Every row gives one point. Each copy is the shape, with its points in the same order, turned, moved and blurred by noise. Some copies are also mirrored. Which?

Shape, 6 rows:
[[ 0.55  0.36 -0.39]
 [ 0.00  0.05 -0.09]
 [-0.34  0.09  0.40]
 [-0.05 -0.15 -0.54]
 [-0.01 -0.54  0.47]
 [ 0.20 -0.01 -0.15]]
Copy 1, 6 rows:
[[-0.19  0.70 -0.22]
 [-0.05  0.09 -0.10]
 [ 0.22 -0.30  0.26]
 [-0.14 -0.01 -0.58]
 [-0.47 -0.47  0.40]
 [-0.24  0.22 -0.12]]
Copy 1 is: mirrored
Copy 2, 6 rows:
[[ 0.59  0.54 -0.59]
 [ 0.07  0.11 -0.27]
 [-0.26  0.17  0.21]
 [ 0.11 -0.21 -0.63]
 [ 0.17 -0.36  0.37]
 [ 0.26  0.14 -0.34]]
Copy 2 is: only turned

Shape, 8 rows:
[[-0.19  0.20 -0.32  0.42]
 [-0.18  0.06  0.05  0.03]
 [-0.07 -0.73 -0.17 -0.48]
 [-0.25 -0.02  0.13 -0.52]
 [ 0.01 -0.70  0.36  0.22]
 [ 0.31 -0.29 -0.84  0.04]
 [ 0.12  0.05 -0.34 -0.09]
 [ 0.01 -0.32  0.47 -0.23]]
Copy 1, 8 rows:
[[-0.14  0.20 -0.09  0.51]
 [-0.14  0.15  0.18  0.06]
 [-0.07 -0.60 -0.08 -0.49]
 [-0.24  0.14  0.10 -0.51]
 [-0.05 -0.56  0.61  0.04]
 [ 0.39 -0.38 -0.58  0.22]
 [ 0.15  0.05 -0.22  0.01]
 [-0.04 -0.15  0.56 -0.38]]
Copy 1 is: only turned
Copy 2:
[[-0.58 -0.22 -0.03  0.20]
 [-0.28  0.18  0.02  0.07]
 [ 0.48  0.15 -0.52 -0.06]
 [ 0.01  0.53 -0.22 -0.31]
 [ 0.40  0.12  0.12  0.55]
 [ 0.04 -0.68 -0.48 -0.07]
 [-0.12 -0.26 -0.14 -0.22]
 [ 0.18  0.49  0.21  0.06]]
Copy 2 is: mirrored
Copy 3, 8 rows:
[[-0.29  0.51 -0.02  0.38]
 [-0.15  0.26  0.30  0.06]
 [ 0.20  0.12 -0.10 -0.70]
 [-0.23 -0.16  0.33 -0.34]
 [ 0.51  0.64  0.39 -0.36]
 [ 0.18  0.20 -0.77  0.08]
 [-0.05  0.02 -0.18  0.10]
 [ 0.28  0.13  0.56 -0.30]]
Copy 3 is: mirrored
Copy 4 (8 x 4):
[[ 0.00  0.44 -0.30  0.55]
 [-0.11  0.27  0.20  0.21]
 [-0.21 -0.62 -0.01 -0.17]
 [-0.29  0.09  0.33 -0.33]
 [ 0.11 -0.49  0.58  0.51]
 [ 0.30 -0.25 -0.71  0.18]
 [ 0.19  0.15 -0.23  0.01]
 [ 0.03 -0.14  0.57  0.03]]
Copy 4 is: only turned

Shape:
[[-0.11 -0.07 -0.30 -0.10 -0.21 -0.27]
 [-0.24  0.44  0.27  0.01  0.34  0.52]
 [-0.11  0.20  0.33 -0.42  0.28  0.16]
 [-0.33  0.41 -0.03 -0.05  0.70  0.47]
 [ 0.07 -0.13 -0.20  0.00 -0.48 -0.06]
 [-0.20  0.65  0.28 -0.06  0.33  0.11]
 [-0.14  0.08  0.44  0.12  0.62  0.38]
 [-0.01  0.00 -0.06  0.36 -0.30 -0.39]
 [-0.60 -0.20 -0.03  0.19 -0.41 -0.45]
 [-0.39 -0.16 -0.05  0.26 -0.75 -0.12]]
Copy 1, 10 rows:
[[-0.03 -0.16 -0.29 -0.02 -0.19 -0.13]
 [ 0.34  0.66  0.30 -0.19 -0.14  0.43]
 [ 0.02  0.28  0.17 -0.38  0.13  0.43]
 [ 0.39  0.90  0.09 -0.41 -0.01  0.18]
 [ 0.15 -0.35 -0.25  0.11 -0.36  0.10]
 [ 0.00  0.66  0.25  0.01  0.08  0.33]
 [ 0.55  0.48  0.50 -0.37  0.15  0.21]
 [ 0.11 -0.22  0.03  0.37 -0.19 -0.24]
 [-0.22 -0.26  0.18  0.02 -0.54 -0.45]
 [-0.02 -0.38  0.10  0.20 -0.78 -0.12]]
Copy 1 is: mirrored
Copy 2, 10 rows:
[[-0.05 -0.24 -0.07 -0.50 -0.23 -0.22]
 [-0.20  0.18 -0.40  0.33 -0.04  0.49]
 [ 0.04 -0.20 -0.55  0.32 -0.08  0.09]
 [-0.24  0.24 -0.57  0.13  0.37  0.46]
 [ 0.12 -0.25  0.10 -0.47 -0.50 -0.03]
 [-0.21  0.31 -0.43  0.39 -0.06  0.02]
 [-0.03 -0.06 -0.19  0.48  0.32  0.45]
 [-0.07 -0.07  0.40 -0.26 -0.29 -0.27]
 [-0.56 -0.47  0.26 -0.33 -0.31 -0.32]
 [-0.39 -0.37  0.36 -0.40 -0.67 -0.02]]
Copy 2 is: mirrored
Copy 3 (10 x 6):
[[-0.03 -0.12 -0.40 -0.10 -0.01 -0.28]
 [-0.55  0.41  0.03 -0.09  0.39  0.45]
 [-0.38  0.17  0.21 -0.54  0.31  0.12]
 [-0.80  0.33 -0.21 -0.24  0.65  0.31]
 [ 0.04 -0.29 -0.24  0.05 -0.27 -0.14]
 [-0.38  0.61  0.05 -0.18  0.46  0.02]
 [-0.52  0.07  0.25 -0.09  0.75  0.35]
 [ 0.17 -0.07 -0.18  0.28  0.08 -0.32]
 [ 0.59 -0.09 -0.50 -0.06  0.20 -0.15]
 [ 0.54 -0.13 -0.34  0.16 -0.18  0.11]]
Copy 3 is: mirrored
Copy 4 (10 x 6):
[[-0.37  0.00 -0.24  0.08 -0.20 -0.28]
 [-0.30  0.35  0.35 -0.14  0.52  0.40]
 [-0.19  0.18  0.34 -0.49  0.30  0.00]
 [-0.42  0.26  0.06 -0.23  0.86  0.31]
 [-0.18  0.00 -0.17  0.14 -0.45 -0.02]
 [-0.23  0.52  0.40 -0.07  0.53  0.00]
 [-0.16 -0.12  0.46 -0.15  0.69  0.31]
 [-0.19 -0.04  0.06  0.53 -0.21 -0.26]
 [-0.80 -0.16  0.18  0.37 -0.33 -0.38]
 [-0.62 -0.03  0.13  0.44 -0.62  0.01]]
Copy 4 is: only turned

Shape:
[[ 0.28  0.37 -0.54  0.13 -0.02  0.35 -0.03 -0.03]
 [ 0.17  0.27 -0.08  0.40  0.38  0.49  0.15  0.05]
 [-0.04 -0.51 -0.14 -0.47  0.19 -0.10  0.16  0.23]
 [-0.41 -0.68  0.14 -0.29 -0.09 -0.21 -0.52  0.07]
 [ 0.29 -0.51  0.18  0.04  0.09 -0.34 -0.33  0.39]
 [ 0.04 -0.35  0.02 -0.13  0.12 -0.15 -0.12  0.26]
 [ 0.54  0.47  0.00 -0.14  0.11  0.61  0.17 -0.19]
 [-0.02  0.42  0.33  0.04 -0.11 -0.18 -0.35  0.55]
 [ 0.01 -0.80 -0.18 -0.09 -0.21 -0.38 -0.15  0.07]
 [-0.25 -0.97  0.32 -0.03 -0.18 -0.32 -0.08 -0.03]
 [ 0.15  0.28  0.41  0.04  0.00 -0.63 -0.24 -0.01]
 [ 0.58  0.36 -0.05  0.05 -0.22  0.66  0.06  0.23]
 [ 0.19  0.49 -0.09  0.19 -0.16  0.33  0.56  0.13]]
Copy 1:
[[ 0.24  0.55 -0.37  0.12 -0.24  0.05  0.31  0.13]
 [ 0.09  0.60  0.20  0.31  0.19  0.31  0.26  0.06]
 [-0.21 -0.45  0.01 -0.39 -0.02 -0.02 -0.07  0.25]
 [-0.49 -0.37 -0.16  0.01 -0.22 -0.14 -0.70  0.15]
 [ 0.14 -0.26  0.20  0.25 -0.02 -0.06 -0.54  0.55]
 [-0.03 -0.23  0.03 -0.05 -0.02 -0.07 -0.30  0.39]
 [ 0.41  0.69  0.22 -0.17 -0.18  0.32  0.14 -0.16]
 [-0.02  0.62  0.13  0.09 -0.02 -0.34 -0.59  0.63]
 [-0.11 -0.65 -0.12  0.16 -0.40 -0.20 -0.34  0.28]
 [-0.41 -0.70  0.32  0.25 -0.39 -0.22 -0.45  0.14]
 [ 0.13  0.23  0.35  0.01  0.09 -0.70 -0.61  0.14]
 [ 0.30  0.74  0.07 -0.05 -0.40  0.39  0.17  0.32]
 [ 0.05  0.68  0.19 -0.11 -0.27 -0.15  0.63  0.24]]
Copy 1 is: only turned
Copy 2:
[[ 0.06  0.67 -0.15 -0.01 -0.03  0.26  0.17  0.01]
 [ 0.01  0.44 -0.06  0.51  0.27  0.41  0.20  0.10]
 [-0.08 -0.40  0.00 -0.38  0.39 -0.02  0.37  0.45]
 [-0.61 -0.42  0.42 -0.39  0.22 -0.14 -0.15  0.48]
 [ 0.05 -0.21  0.45  0.02  0.22 -0.34 -0.01  0.71]
 [-0.07 -0.23  0.14 -0.09  0.30 -0.10  0.06  0.48]
 [ 0.49  0.35 -0.02  0.05  0.14  0.70  0.08 -0.18]
 [ 0.09 -0.05 -0.18  0.26 -0.13  0.07 -0.54  0.65]
 [-0.31 -0.32  0.44 -0.33  0.00 -0.47  0.29  0.40]
 [-0.49 -0.77  0.63 -0.09  0.13 -0.24  0.22  0.36]
 [ 0.21 -0.28 -0.02  0.26  0.07 -0.36 -0.59  0.11]
 [ 0.46  0.46  0.03  0.10 -0.25  0.62  0.16  0.23]
 [ 0.22  0.16 -0.45  0.38 -0.24  0.40  0.34  0.01]]
Copy 2 is: mirrored
Copy 3 (13 x 8):
[[ 0.18  0.59 -0.43  0.18 -0.21  0.41  0.07 -0.11]
 [ 0.14  0.41  0.06  0.50  0.13  0.63  0.12  0.13]
 [ 0.12 -0.39 -0.16 -0.38  0.12  0.41  0.33  0.14]
 [-0.18 -0.90  0.09 -0.19 -0.25  0.24 -0.23 -0.09]
 [ 0.37 -0.66  0.00  0.00 -0.03  0.02 -0.07  0.39]
 [ 0.16 -0.36 -0.01 -0.07  0.00  0.09  0.02  0.17]
 [ 0.37  0.80  0.21 -0.09 -0.01  0.55 -0.06 -0.13]
 [-0.13  0.12  0.38  0.05 -0.34 -0.22 -0.24  0.51]
 [ 0.26 -0.81 -0.23  0.01 -0.22  0.12  0.19 -0.12]
 [ 0.11 -1.15  0.33  0.06 -0.20  0.19  0.24 -0.12]
 [ 0.24 -0.04  0.35  0.11  0.01 -0.55 -0.21  0.03]
 [ 0.51  0.67  0.03  0.13 -0.45  0.54  0.03  0.21]
 [ 0.24  0.75  0.20  0.22 -0.26  0.32  0.60  0.04]]
Copy 3 is: only turned
